Rows are points. The points of each table are mixes of a few directions, plus a little noise. How many directions does each table use, and how many do they share? Where both have some left over, give the other angles between the two spaces (their principal angles), to ten degrees, smallest first.
In the rows, 128 means zero.

First:
[[126 125]
 [164 177]
 [ 84  68]
 [138 142]]
Second (7 x 2):
[[154 130]
 [157 130]
 [122 128]
 [156 130]
 [ 12 120]
 [137 128]
 [159 131]]
Directions: first 1, second 1, shared 0; angles 50

First:
[[145 124 126  59]
 [112 131 149 154]
 [116 129 162 113]
 [137 128  79 186]
 [144 125 104 107]
 [102 131 196 110]
 [ 98 135 149 214]
 [170 121  59  81]]
Second, 5 rows:
[[110 129 194  80]
 [138 127  94 153]
 [130 127 124 131]
 [150 126  47 188]
 [113 130 181  88]]
Directions: first 2, second 1, shared 1

First:
[[161 127  75 112 136 123  48 168]
 [110 135 139 166 105 186 120 159]
 [170  98  95 125 159  93 113 119]
 [ 96 140 167 133 114 138 176 108]
 [121 110 164 130 145  93 211  69]
 [ 89 184 148  44 108  86 127 109]
 [123 106 149 184 126 166 166 126]
 [160 102  91 172 135 163  81 169]
 [167 111  94  86 162  59 111 105]
 [ 82 166 157 128  90 173 127 149]]
Second (7 x 8):
[[129 155 116  87 131  91 124 103]
 [157  75 104 127 143 134  55 197]
 [121 150 139 164 123 139 192  75]
 [144  56 127 110 144 128  58 214]
 [138 187  94 132 124 116 147  68]
 [ 89 178 152 138  98 158 160 110]
 [115  95 164 136 134 128 161 130]]
Directions: first 3, second 4, shared 3

First:
[[177 120  94 152 163 131 149 187 142  92 151]
 [ 43 132 166 116 137 136 120 129 118 163  71]
 [174 154 180 103 105 146 117  42 143  89 151]
 [191 117  82 161  70 131 113 119  79 114 165]
 [137 140 153 146 132 121 139 108 166 141 131]
 [ 83 110 106 124 134 123 141 169 144 147 128]
 [123 118 138  73 102 173 147 119 198  55 198]
 [ 89 120 109 182 161 128 119 211  60 164  51]
 [103 133 123 135 135  63 124  92 135 216 105]
 [159 135 130  91 141 127 110 102  92  99 129]]
Second:
[[ 64 123 158 154  98 108 147 186 175 141 108]
 [114 121 120 118  83 123 105 123  79 129 120]
 [145 110  80 115 136 139 144 134 153 120 179]
 [ 54 140 189 134 153 109 140 175 161 145  65]
 [185 124  78  85 167 145 112  80  84 113 159]
 [109 139 171 146 116  51 139 167 165 144  97]
 [132 138 151 136 107 139 128  89 147 133 136]
 [191 149 140 194 162 179 108 132  47 108  78]
 [159 108  63  70 128 158 129  65 140 119 211]]
Directions: first 6, second 6, shared 5; angles 60

First (9 x 18):
[[159 132 141 146 149 146  69 152 109 119 110 117 158 110 121 141 170 190]
 [143 122 137 123 130 139  93 120 101 123  83 134 148  71  96 131 122 214]
 [157 104 154 137 129 142 123 146 131 100 109 114 135 111 144 148 135 125]
 [106 110  77 128  90 150 187 118 108 165 174 134  62 170 121 114 145 134]
 [129 113 133 108 116  90 161 123 144 142 175 133 136 163 174 103  49   7]
 [121 129 148 128 127 132  98 127 140 144 153 123 146 130 150 135  97 126]
 [103 147 149 140 139 157 120 120 153  93  68 120 116  84  96 169 178 200]
 [115 157 148 126 150 107  96 127 154 129 136 127 161 135 141 129 111  99]
 [119 138  66 114 122  89 206 120 111 138 145 149  90 178 109  82 144  57]]
Second:
[[193  92 134 159 131 170  91 178  92 117 138 104 133 137 150 146 191 170]
 [138 123 129 133 129 134 122 135 123 126 130 125 129 130 131 130 137 134]
 [174 103 132 150 130 158 102 163 103 120 135 110 131 134 144 141 173 158]
 [ 75 158 123 102 125  93 159  87 157 137 120 148 124 121 110 113  76  93]
 [ 52 171 121  90 125  79 172  69 170 140 116 157 122 117 102 107  54  79]
 [192  92 134 159 131 169  92 177  94 118 138 104 133 137 149 145 190 169]
 [144 119 130 137 129 139 118 141 119 126 130 122 130 130 134 133 144 139]
 [158 111 131 143 130 147 111 150 112 123 133 116 130 132 138 137 156 147]
 [  9 195 117  69 122  50 196  36 193 148 109 174 119 111  88  95  12  51]
 [149 117 130 138 128 142 117 144 116 124 131 120 129 131 135 134 149 142]
 [127 129 128 127 128 127 129 127 128 128 127 128 128 127 128 128 127 127]]
Directions: first 6, second 1, shared 1

First (11 x 24):
[[131 162 126 113 156 138 152 143 175  90 139 141 113 144  92 126  68  61
  114 120 144  86 210 149]
 [129 145 127 120 142 133 140 136 152 108 134 135 120 136 109 127  97  94
  121 124 136 107 170 139]
 [128 133 128 126 132 129 131 130 134 123 129 130 126 130 123 128 120 119
  126 127 130 122 139 131]
 [130 154 127 116 149 136 146 140 164  99 136 137 117 140 100 126  82  77
  118 122 140  96 190 144]
 [126 100 129 141 105 120 109 115  90 159 119 118 141 115 158 130 177 183
  139 135 115 162  61 111]
 [132 176 126 107 167 142 162 149 194  74 143 146 107 150  77 124  43  34
  109 116 151  69 243 157]
 [127 114 129 134 117 124 118 122 109 144 124 123 134 122 143 129 153 156
  134 132 121 145  94 120]
 [126 102 129 140 107 120 110 116  93 157 120 119 139 116 155 130 173 179
  138 134 116 160  66 112]
 [129 139 127 123 137 131 136 133 144 115 132 132 123 133 116 127 108 105
  123 125 133 114 156 135]
 [124  78 130 150  87 113  93 105  59 184 112 110 150 105 182 132 217 227
  148 140 104 190   7  97]
 [126 105 129 138 109 121 112 117  96 154 120 119 138 117 153 130 169 174
  137 134 117 157  72 114]]
Second (8 x 24):
[[153  96  76 114 120 175 110 179 164 117  86 120 223 188 138 142  44 123
   64  65 150 104 139 117]
 [130 135 154 143 112 113 140  81 110 114 153 118  91 121 128 108 174 134
  162 138 105 153 121 115]
 [122 122 126 117 149 123 166 129 145 119 153 166  71 112  97 146 127 101
  132 148 121 120 159 133]
 [150  93 119 138 126 138 123  93 135  90 134 141 123 149 134 108 143 149
  137 132 109 146 107  92]
 [119 156 139 131 111 123 157 135 135 127 135 118 115 139 125 125 129 108
  126 117 137 129 163 130]
 [140 102 100 115 141 148 135 149 153 115 122 150 141 146 116 145  89 116
  101 114 130 113 142 122]
 [ 74 215 168 153 120  77  87 158 105 172  82  98 134 101 188  86 191 178
  153 196 191 134 100 148]
 [137 105 141 111 143 127 105  99  79 168 158 113 125  68  97 164 127 117
  150 115  81 126  94 168]]
Directions: first 1, second 5, shared 0; angles 30

First (10 x 32):
[[112 122 105 143 136 140  86  98 124  48 133 120 153 126 225  72  87 112
  148  86 109  86 102 159 150  65 149 100  99  94 165 108]
 [110 136 135  98 136 139 134 117 112 181  94 125 103 118  70 168 153 141
  119 172 112 168 125  83 132 153 109 135 149 160 108 156]
 [105 137 128  97 146 166 114 106 118 152 110  99  81  80 113 137 145 112
  126 146  81 131 101  71 167  70 106 135 120 135 147 163]
 [212 129 104 151 142 120 113 181 148 140 160 113 123  92 110 132 195 143
  118 131 133 114 113 147 159 141  77 138  77  93 136 123]
 [ 92  98 141 155  91 117 180 142 149 141 131 147 101 147  99 134 118 105
  108  87 150 121 153 157  91 149 161 145 171 128 116 142]
 [ 88 144 159  94 125 139 145 102 117 140 122 127 120 135 125 132  90 113
  137 143 123 139 143  83 114  98 150 135 154 159 126 133]
 [151 147 155 112 125 115 151 146 131 155 149 133 138 139 102 143 125 134
  131 153 152 142 154 107 108 144 127 144 134 149 113 115]
 [109 113 129 142 110 104 150 130 125 142 106 157 144 170  97 150 125 146
  118 130 155 154 149 157  91 203 146 124 167 146  94 127]
 [203 131 113 160 133 107 111 169 148  90 178 126 164 126 169  98 141 137
  136 107 153  94 128 174 136 127 113 125  78  89 143  90]
 [ 97 124 109 127 137 132  95  90 107  91  97 134 154 146 170 113 103 138
  139 126 113 132 111 143 133 130 141  99 131 128 131 122]]
Second:
[[144 116 135 133 140 115 135 130 125 138 135 154 133 143 142 126 136 128
  117 116 146 127 106 129 101 154 124 109  81  91 142 113]
 [113 109 118 145 141 114 137 118 116 124 104 155 128 152 137 127 143 135
  108  94 135 130 100 151 106 183 130  91  99  96 139 127]
 [144 129 128 126 131 126 118 129 127 126 136 131 141 130 139 126 126 132
  134 139 133 129 125 127 126 125 124 127 115 122 129 118]
 [104 101 122 136 136 117 131 106 111 139  93 165 130 158 130 138 135 137
  110 116 135 146  98 139  96 186 132  95 108 102 129 129]
 [129 126 122 141 137 120 135 132 126 117 126 133 127 134 137 120 138 129
  119 101 131 118 117 144 125 148 126 111 108 111 140 124]
 [212 182 167 113 121 138 155 196 174 126 237  70 110  65 130 100 124  91
  149 126 138  72 177  89 165   7 112 193 108 138 155 108]
 [116 140 121 142 129 128 147 140 135 108 128 108 108 116 122 116 140 120
  119  86 118 107 136 146 148 126 130 126 138 134 139 139]
 [121 103 129 105 122 131  90  93 109 157 101 161 160 152 130 155 107 148
  142 201 135 175 115 106 100 145 130 127 137 133  99 121]
 [125 148 155 114 110 145 164 151 151 150 160  95  87  93  92 132 123  98
  130 127 121 113 164  94 143  66 132 174 164 160 129 147]
 [130 153  89 109 111 153  43 106 119  84 108  82 182 111 141 128  95 163
  183 214  94 150 165 138 193  78 128 158 214 206  79 129]
 [ 70 102 120 142 130 122 154 106 114 139  79 153 102 152 108 141 142 127
   98  89 123 141 106 144 104 190 140  97 136 116 129 152]]
Directions: first 5, second 4, shared 2; angles 40, 70

First, 11 rows:
[[138 160 115 159 104 119 130 135 135 135 139 123 144 164 147 127 125 143
  129 106 143 129 148 142 125 107 112 127 127 126 126 109]
 [124 161 130 146 151 158 137 136  96 117 120 159 148 142 148 144 109 135
  148 142  98 110 135  86 142 116 120 148 157 118 100 112]
 [118 165 134 155 144 163 124 146  81  95 118 165 167 141 138 151 108 147
  168 119 106 116 137  76 150 123 121 146 148 123 105 129]
 [141  88 107 132 115 133 111 121 133 102 143 104 107  87  98 111 113 127
  132 134 117 144 119 161 146 176 141 146  86 129 116  78]
 [123 164 109 150  92 111 125 129 137 142 130 123 142 162 143 100 132 129
  141 107 135 147 127 133 117 121 141 135 135 114 133 116]
 [176  80 112 131 111 101 129 122 183 138 159  78  83 116 117 133 126 132
   75 123 156 122 148 214 129 123  93 113  79 143 132  81]
 [102  95 131 106 141 151 135  71  91 131 147 123 136  86 124 131 147 132
  116 167 128 125 145 143 105 195 142 115 123 148 103 120]
 [ 97 122 179  85 153 124 121 146 114 124  97 155 145 127 113 156 155 126
  136 105 157 123 116  78 122  98 131  87 146 143 174 249]
 [130 125 122 124 135 132 138 109 128 143 135 124 119 123 137 123 129 121
  114 155 117 122 131 139 120 139 129 135 135 127 112 101]
 [137  99 138  94 106  79 109 164 188 134 105 107  89 122  93 104 139 101
  120  94 151 155  81 137 133  96 148 114 107 120 193 186]
 [121 150 133 123 153 138 146 126 120 148 116 149 127 140 148 129 125 115
  128 158 103 114 121  98 123 112 131 141 164 116 116 127]]
Second (8 x 32):
[[162 150 136 124 135 143 121  74  56 130  83 139  83 135 120 117 126 113
  141 171 110 134 147 109 111 141 182  78 168 114 124 128]
 [140 108 123 102 144 106 149 137 185 167 124 116  82 120 134 108 126  92
   92 164 105 123  91 141 124 105 131 151 138 112 134 109]
 [130 126 133 154 129 149 109 164 111  75 138 138 161 122 113 160 108 161
  156  85 134 121 143 116 163 128  98 138  99 140 121 130]
 [121 114 126 134 130 126 127 164 160 114 147 125 146 121 126 141 119 138
  125 104 131 123 118 134 148 119  98 156 104 134 126 124]
 [207 126 144 139 166 166 105 133  62  73  72 149  59 114  90 149  78 119
  156 158  80 114 134  90 175 114 151 105 144 107 118 103]
 [ 84 131 119 124 105 109 138 123 156 154 158 119 171 136 149 118 156 137
  117 108 157 137 130 147 102 139 116 137 119 141 133 144]
 [ 86 133 120 125 105 112 137 122 152 152 156 119 170 137 148 119 154 137
  119 109 157 136 131 147 103 139 117 136 120 142 133 144]
 [ 95 136 122 121 109 111 139 107 142 160 145 120 151 138 147 112 155 126
  116 126 149 138 130 143  96 140 133 124 133 135 133 142]]
Directions: first 6, second 3, shared 2; angles 60

First, 11 rows:
[[124 120 129 129 127 126 125 134 127 134 129 127 126 125 128 126 122 133
  132 131 129 131 120 139 123 125 137 130 128 122 123 131]
 [136 145 125 126 130 132 133 116 129 116 127 130 134 135 128 132 140 118
  118 123 126 121 146 104 139 134 108 124 128 141 140 123]
 [128 127 128 128 127 128 128 129 128 129 128 128 127 127 128 128 127 129
  128 128 128 128 127 129 127 128 129 128 127 127 127 128]
 [ 86  43 143 137 114 109 102 188 124 187 133 119  98  91 129 108  69 178
  174 152 140 162  41 244  73  96 223 148 126  64  70 154]
 [133 138 126 127 130 130 131 121 128 122 127 129 131 132 128 130 135 122
  123 126 127 124 138 115 135 132 117 126 128 136 135 125]
 [171 215 112 118 143 147 155  66 132  66 123 137 158 166 126 149 189  77
   80 103 116  93 219   7 185 160  29 107 130 194 188 100]
 [126 124 129 128 127 127 127 130 128 130 129 128 127 126 128 127 126 130
  130 129 129 129 124 133 125 127 132 129 128 126 126 129]
 [124 119 130 129 127 126 125 134 128 134 129 127 125 124 128 126 122 133
  133 130 129 132 119 140 122 125 138 130 128 122 122 131]
 [123 117 130 129 126 126 125 135 127 136 129 127 124 123 128 126 121 134
  134 131 129 132 117 143 121 124 141 131 128 120 120 131]
 [139 150 124 126 132 133 135 112 129 113 127 130 136 138 128 133 144 115
  116 122 124 119 151  97 142 136 103 122 128 145 144 121]
 [118 108 132 130 125 124 121 142 127 142 129 126 121 119 128 123 114 140
  139 134 131 136 107 155 115 121 151 133 128 113 114 134]]
Second:
[[ 94 108 105 161 114 126  98 150 145 149 130 129 112 124  85 102 103 124
  153 113 110 173  93 196 124 141  99 106 133 105 132 139]
 [112 120  97 153 125 128 101 140 138 136 128 122 112 127  84  99 105 117
  146 102  95 184  96 185 134 146  81 107 129 111 132 129]
 [108 151 121 158 110 141 138 111 150 120 126 149 148 157 113 135 151 110
  101 129 137  93 176  82 152 154  79  95 145 163 174 128]
 [152 143 137  98 139 120 127 126 114 120 132 120 125 115 150 136 141 126
  140 125 132 129 127 118 121 110 152 153 116 123 115 125]
 [ 88 140 115 155 116 116  77 150 157 135 134 123 118 102  76 105 128 106
  190 103 108 177 101 201 110 135  85 119 115  92 153 153]
 [127 122 138 121 125 124 128 136 125 137 130 130 127 121 143 133 129 135
  134 137 141 119 123 130 118 116 157 138 128 123 118 133]
 [177 134 133  92 152 131 156 107  99 109 124 119 129 134 163 142 132 135
   97 132 126 116 138  83 140 119 148 147 124 144 105 107]
 [131 105 181  99 149 118 144 127 119 117 119 111 141  97 158 147 124 167
  140 161 143  92 119 127  85 100 197 168 105 100 108 142]
 [139 133 110 131 107 138 146 127 118 147 135 151 126 161 155 136 136 119
   90 133 152 104 152  83 159 131 138 113 157 169 123 111]
 [149 107 161 104 157 130 160 109 113 105 114 111 141 121 150 142 117 160
  103 151 125 101 129 104 113 120 159 149 115 122 111 123]
 [131 147 111 136 114 133 130 125 129 134 134 143 129 149 132 130 142 109
  113 122 137 121 150 102 152 136 111 113 144 155 139 120]]
Directions: first 1, second 5, shared 1
